Each row is a point. The points of each table are mixes of a few directions, plus a little noise. Count the directions of each table, and those that both share. Where both have some left over, give the other angles between the two spaces (their principal angles), to ten degrees, smallest first.

First, 5 rows:
[[-12  -1  -5]
 [ 46   6  20]
 [-98 -14 -41]
 [ 49   7  21]
 [ 15   2   7]]
Second:
[[-65  -9 -28]
 [ 75  10  32]
 [-34  -5 -14]
 [ 24   3  11]]
Directions: first 1, second 1, shared 1

First (8 x 8):
[[  8 -56  15 -31  63  49  -1 -83]
 [-12  80 -21  45 -91 -71   2 119]
 [ -4  27  -7  15 -31 -24   0  41]
 [  3 -17   4 -10  19  15  -1 -25]
 [  7 -47  12 -26  53  41  -1 -69]
 [ -2  13  -4   8 -15 -11   0  20]
 [  1  -9   2  -5  10   8   0 -14]
 [ -1   7  -2   4  -8  -6   0  10]]
Second:
[[-27 -69 -31 -89 109  77 -51 -79]
 [-11 -27 -12 -36  42  30 -20 -31]
 [  9  22   9  28 -35 -24  18  25]
 [ -7 -20  -8 -24  29  22 -15 -23]
 [  8  19   8  24 -29 -21  13  22]
 [  7  20   8  26 -32 -22  15  22]
 [ 13  31  14  41 -50 -36  23  37]
 [ 10  24  10  29 -36 -27  17  26]]
Directions: first 1, second 1, shared 0; angles 30

First, 11 rows:
[[-25 -28  32   1  -2  -1 -35  20   5  -9  -5 -12]
 [ 36  86 -74  20  31  47  11  22 -61  15 -35  47]
 [-17 -15  35  11 -15 -24 -10  -7  38  -9  18  12]
 [  9  15 -53  11 -15 -34  15 121  14 -27 -96 -40]
 [  0  22  -5   1  33  60 -32 -19 -62  17   9  28]
 [  0  24   4  13  10  19 -13 -17 -12   6  14  36]
 [-28 -50  46 -17   3  13 -38 -13  -9   0  18 -24]
 [  2   3   5   2  -5  -9  10 -20  14   1  16  10]
 [-14 -29  19 -15   8  19 -23  -9 -20   4   8 -19]
 [  9 -16   5  -8 -24 -43  43 -28  47  -3  22 -16]
 [ 25 -10 -14 -18 -25 -47  74 -51  47   4  31 -22]]
Second, 10 rows:
[[-27 -15  23  14  -3   0 -48  59   4 -17 -34  -6]
 [-35 -44  60   3 -14 -18 -37   0  34 -13  17  -6]
 [ -6  -7   5   1  -4  -6  -7  15   6  -5 -10  -7]
 [ -5  10 -16  10   5   7 -21  61 -15 -10 -47  -7]
 [ -8 -27  16  -7 -16 -27   7   4  28  -9   2 -23]
 [ 22  31  -4  -4  20  34  21 -98 -26  29  66  48]
 [-12 -29  22  -4 -15 -24  -1   5  28  -9   3 -19]
 [ 56  39 -97 -19  -1 -14  85  24 -17   7 -46 -37]
 [-24 -19  46   7   0   5 -36 -19  10  -2  27  18]
 [ 41  61 -53  -2  27  43  34 -52 -52  28  19  39]]
Directions: first 4, second 3, shared 3

First, 8 rows:
[[-45  69 -21  19 -36  13 -30 -32 -79 -23  -1  13  35 -10  33  -4 -16  31
  -15  -2]
 [ 44 -49  13 -23 -19  24 -27  14   3  -9 -18  -1 -23  20 -35  47  37 -25
   64   1]
 [ 52 -44 -21 -21 -45  12 -55  30  35  52 -17   4 -36   0 -64  69  86  -8
   21 -28]
 [-28  16  -2  30   0 -11  20  20  -4  25 -13 -12  -4  10  22  -1 -23  41
  -35  15]
 [-28  56 -32 -11  23  -2 -13 -73 -37 -31  45  20  52 -45  16 -70 -27 -17
  -44 -13]
 [-26  23  21  17 -16  14   5   1 -55 -41 -21  -2  10  24  35  10 -33  19
   31  21]
 [ 54 -95   8 -16  61  14  14  18  48  32  -9 -30 -36  31 -48  12 -12 -23
   17  46]
 [-25  23  30   4  29 -63  86  22  88  -7  32   6  -2 -31  39 -62  -9 -17
  -40 -43]]
Second (8 x 20):
[[ 62 -39 -20 -58   5  19 -52 -39  24 -12  27  20   3 -28 -63   1  54 -69
   36 -28]
 [ 45 -29 -14 -42   5  13 -37 -31  16  -9  19  15   3 -21 -45   0  41 -50
   25 -20]
 [-33  21  10  30  -2 -10  27  21 -12   6 -14 -10  -1  16  32   0 -29  36
  -17  14]
 [-64  41  21  60  -5 -20  52  41 -25  13 -28 -22  -4  30  64  -1 -57  72
  -37  30]
 [-70  44  23  66  -6 -21  58  46 -28  13 -32 -21  -3  32  70   1 -61  81
  -39  33]
 [ 82 -52 -26 -76   7  25 -67 -52  32 -15  36  26   4 -39 -83   1  74 -92
   47 -37]
 [-30  19  10  28  -2  -8  25  19 -12   4 -13  -9  -2  15  31  -2 -26  34
  -16  14]
 [  8  -4  -3  -7   1   2  -6  -5   3   0   3   2   1  -3  -9   1   7  -9
    4  -4]]
Directions: first 5, second 1, shared 1

First:
[[ -21    6   -6  -17   48   14  -27    0   18  -10  -26   20   10    2
     8  -50   19  -37  -22  -17   18  -15   25  -24   -9  -25  -38  -22
   -52   18   29   59]
 [  31   10   -4   -8   51   21  -43   24  -26   -7  -25   17  -10    1
    16   -4   16  -27   29  -12   -5    2   52    2  -14   21    6   -6
   -29  -24   16  -27]
 [  20   -5  -17   -8   24   15  -17   29  -25  -12   -7   19    5   12
    24    6   23   -6   27    9  -14    0   26    4  -11   36    3  -14
   -10  -13  -16  -50]
 [  23   -1   -8  -16   46   17  -48   23  -35   -2  -25   26    7    4
     9  -21   15  -27   28   -7   -3    0   41   -5   -8   28   -2   -4
   -39  -18   10  -20]
 [ -14   31   35   40  -38  -12   54  -41   66    7   23  -52  -53  -26
   -19   48  -33   22  -41  -14   11    6  -26   14    7  -73   17   16
    54   10   31   56]
 [  -9    0   35   29  -76  -38   43  -47   21   32   32  -47  -18  -25
   -52   33  -58   39  -22   -3    9   16  -61   17   24  -37   29   48
    57   -2    6   34]
 [ -20   11    7   24  -44   -9   62  -18   48   -6   31  -32  -25   -6
     3   42   -8   31  -28   10   -2    1  -33   10    4  -36    7   -5
    52   21   -9   11]
 [ -37    5  -22   -7   19   17   30    8   48  -31    2   10    4   16
    36  -13   39   -6  -32    9    2  -19    0  -18  -14  -24  -37  -52
    -9   39   -8   23]
 [  27  -60  -23  -35  -31  -24  -55   23 -115   28   -1   41   77   19
   -27  -38  -12   15   63   28  -14    9  -25    3   21  108   14   38
   -24  -34  -57  -86]]
Second, 9 rows:
[[ 29 -19 -11   0 -26  13  -1 -34  -5  14  17 -30 -24 -12  22   7   1  -7
   20  -5 -16  12   4 -17   3   1 -25   3  10 -25  -3  41]
 [ 59 -41  16 -21 -56  63  79 -17   2  13 -57 -54 -47   6  61   4   1 121
  -17  26   6 -40  -9 -77  18  41  27  -7   0 -30  51   7]
 [-30  42  -7  19  45 -18 -55 -11  -4 -18 -13  40  25 -15 -35  -2  11 -77
    0 -39  13   9  21  27  10 -51 -16   4   1  21 -12  -2]
 [-30  27   4  -5  49   5 -44  -7   1  -3 -21  26   0 -17 -30  -5  -3 -54
    4  -6  19 -32  44  44 -14 -15 -25 -10 -14  -4  30  50]
 [-18 -53   3   3  32 -73 -18  82  -1  55 105   9  22  46 -58 -83 -25  10
    2  13 -40  82 -71 -11 -26  24  25  -5 -40   9 -52 -76]
 [-38  52  -6  15 -13 -15  10  -1   7 -51 -10  31  36  -6  -1  64  10 -26
   -8   3  17 -18   5  59   5 -15  11  10  41  38 -30 -38]
 [-31   6  -2  21  18   1   2 -16   0  19   1  15 -19 -14 -57  15   0  -6
   12  14  -3 -34  -4  44  11 -15 -11 -29  51 -11  -7 -14]
 [ 21 -21   5 -28  -8   2  -3  18   2   6  18 -21  -1  11  38 -20 -12   8
    2  11  -4  16  10 -17 -29  34  -3  14 -47 -10  18  43]
 [ 38   6   0  -3 -42  23  29 -18  -2 -32 -41 -17   6   1  58  20  14  32
  -16 -17   9   6   0 -52  22  -4  18  21  -3  11   6 -10]]
Directions: first 4, second 6, shared 1; angles 60, 70, 90
